Each row of a before or after table is a point. One or more steps were done to the points. Then noise was added and the rows were shuffled. The steps act on columns, c1 being the first. What was done? A step turns or swaps two columns, mirrors them in a line or flattens them onto one, adds a multiple of one to another, or multiplies or shifts one. Angles are multiples of 10 degrees, from the lower column toward the higher: turns from -170 to 170, lines from 10 to 170 but not 90. Use the fewest steps. Two steps may share a column if one is a turn and the other turns, adds or multiplies; they go together, in the order done. Otherwise the lowest column goes first.

Before (8 x 3):
-1 25 18

-13 17 -3

-2 -22 -10

-19 -2 -6

-3 60 -9

-30 -20 3

-2 -21 -8

-5 -14 -13
After (8 x 3):
2 28 -19

12 6 -16

3 14 -60

3 -18 8

29 -3 21

2 -17 18

20 -7 0

2 -13 16
Steps: multiply c1 by -1; turn c2 and c3 by -70 degrees

Before (14 x 8):
-20 39 2 -19 20 16 5 12

-29 32 12 -12 15 9 11 -42

0 9 -3 5 12 -16 10 -5

-38 -12 -2 20 6 40 -10 19

19 31 3 -28 -35 -9 -12 -2

-34 21 -1 -5 -23 -24 4 22

-30 1 -9 9 -4 0 -22 -16

7 46 37 -8 1 4 2 1

-26 15 18 -29 8 -19 -16 17

-25 36 -12 -1 -2 23 6 19

-3 -14 2 -10 13 -30 -19 6

1 -6 -5 -26 -22 -2 27 40

60 20 -18 -24 9 11 23 0

-21 16 33 1 34 -11 8 -14
After, 14 rows:
7 -19 41 -8 0 -42 2 1

-28 -8 -8 -12 15 -33 11 -42

-2 -19 -1 -10 13 27 -19 6

19 -22 16 -28 -36 -22 -12 -2

1 -19 -2 4 12 0 10 -5

-26 -24 0 -29 8 -4 -16 16

0 2 -5 -27 -22 6 28 40

-39 41 -29 20 6 -9 -9 19

-29 0 -31 9 -4 -1 -22 -15

59 0 24 -24 9 -24 23 0

-24 2 -30 -1 -2 -41 5 19

-20 -6 -11 -19 20 -41 6 12

-21 -18 18 2 34 -8 8 -14

-34 -31 -25 -6 -23 -6 4 22
Steps: add 0.7 times c1 to c3; turn c2 and c6 by -120 degrees

Before:
14 4 -20 -20 16 42 -29 12 0 -13 10 -28

-10 25 0 -25 12 -33 3 47 -11 15 -36 -18

-36 21 -21 20 -16 -33 -21 11 -12 4 18 19

37 31 -26 32 20 17 -5 -18 -12 23 3 -22

50 1 6 -12 3 7 -15 -9 6 -1 -13 -11

11 9 12 -36 4 -11 10 -25 16 -11 5 -20

20 2 -13 -3 -40 -10 -34 10 3 32 9 -49

29 -2 -46 -21 -28 27 -7 -28 18 0 0 7

33 60 -27 9 -40 26 -3 -12 0 22 24 -3

-19 14 6 8 -19 -10 -1 -4 32 30 -10 15

-4 22 -2 -7 17 -22 -15 -4 -6 37 22 1

-1 28 0 -23 -18 -34 -31 -7 24 17 -21 -13

21 34 1 -9 16 -14 2 23 40 18 3 -52

45 20 -35 -11 1 1 -16 17 -26 -7 14 14
After (14 x 12):
-2 24 3 -9 16 -21 27 0 -8 36 2 4

22 3 -10 -6 -40 -10 24 14 2 30 24 -50

14 5 -9 -17 16 40 23 20 1 -14 19 -30

-11 25 -46 -26 9 -33 -31 10 -10 17 18 -17

-1 25 5 -24 -19 -34 -4 1 24 16 34 -12

29 -2 36 -20 -28 28 4 38 20 2 6 8

-36 21 -9 19 -16 -31 27 25 -12 1 9 18

35 58 19 9 -39 26 23 26 2 22 -8 -1

49 2 8 -12 5 8 -3 -7 7 -3 19 -9

20 34 -24 -9 18 -13 2 3 39 18 -5 -52

38 31 24 29 18 16 5 23 -11 24 3 -23

-18 13 3 9 -18 -10 -10 -5 32 29 4 15

46 20 -8 -11 2 -1 21 37 -27 -10 5 15

10 10 24 -36 5 -12 -3 -14 16 -11 -11 -22
Steps: mirror c3 and c8 in the line at 130 degrees; turn c7 and c11 by -120 degrees

Before (9 x 20):
8 -33 20 5 -22 8 6 -14 -19 8 -9 -17 -10 10 5 -7 -25 2 3 -26

7 -8 -25 15 -23 1 -1 1 2 13 -5 14 -14 4 0 -15 -25 -33 23 14

-25 -11 1 0 -23 35 -29 -19 -7 14 -19 -17 35 -1 6 0 34 -17 21 5

-27 5 -1 2 -17 9 -22 -1 -26 7 5 -20 -14 8 8 -4 -20 0 25 -8

-27 -5 -4 -6 -7 13 -3 -12 -4 4 4 41 -17 11 2 -14 -10 2 -60 20

23 1 4 -19 -18 8 5 -15 -26 -19 -5 -11 16 -36 -15 5 -14 -24 19 18

-28 -2 54 -17 -15 35 6 27 -2 -34 -4 -19 45 -18 -11 11 9 -4 15 -10

-14 -3 0 -10 47 25 -17 -13 -14 -30 4 21 50 -50 8 -8 49 -12 -43 11

-31 -13 -24 -7 -11 3 0 -14 14 -19 2 -2 -15 8 16 10 -10 -9 22 3
After, 9 rows:
-27 -2 53 -19 -31 34 5 29 -1 -33 -6 -19 45 -19 -9 10 10 -3 14 -10

-27 -2 -5 -4 -3 12 -3 -11 -5 5 6 39 -16 11 3 -12 -11 2 -60 18

21 0 2 -20 -19 6 5 -15 -28 -21 -2 -11 15 -37 -14 3 -13 -24 21 19

-30 -12 -23 -7 -1 3 -2 -14 16 -22 3 -3 -16 8 14 10 -11 -8 23 1

-28 3 -1 2 -15 8 -21 -2 -24 7 3 -20 -14 10 8 -6 -20 -1 26 -9

9 -33 21 4 -28 7 7 -13 -21 10 -9 -17 -7 10 3 -8 -27 1 3 -27

7 -7 -23 16 -17 2 -1 1 0 14 -6 13 -15 4 0 -14 -25 -35 23 12

-12 -2 -1 -9 48 26 -17 -14 -12 -30 4 23 50 -53 8 -6 49 -10 -45 8

-24 -12 -1 2 -22 36 -27 -19 -7 12 -17 -17 37 -1 6 -1 33 -18 21 6
Steps: add -0.3 times c3 to c5
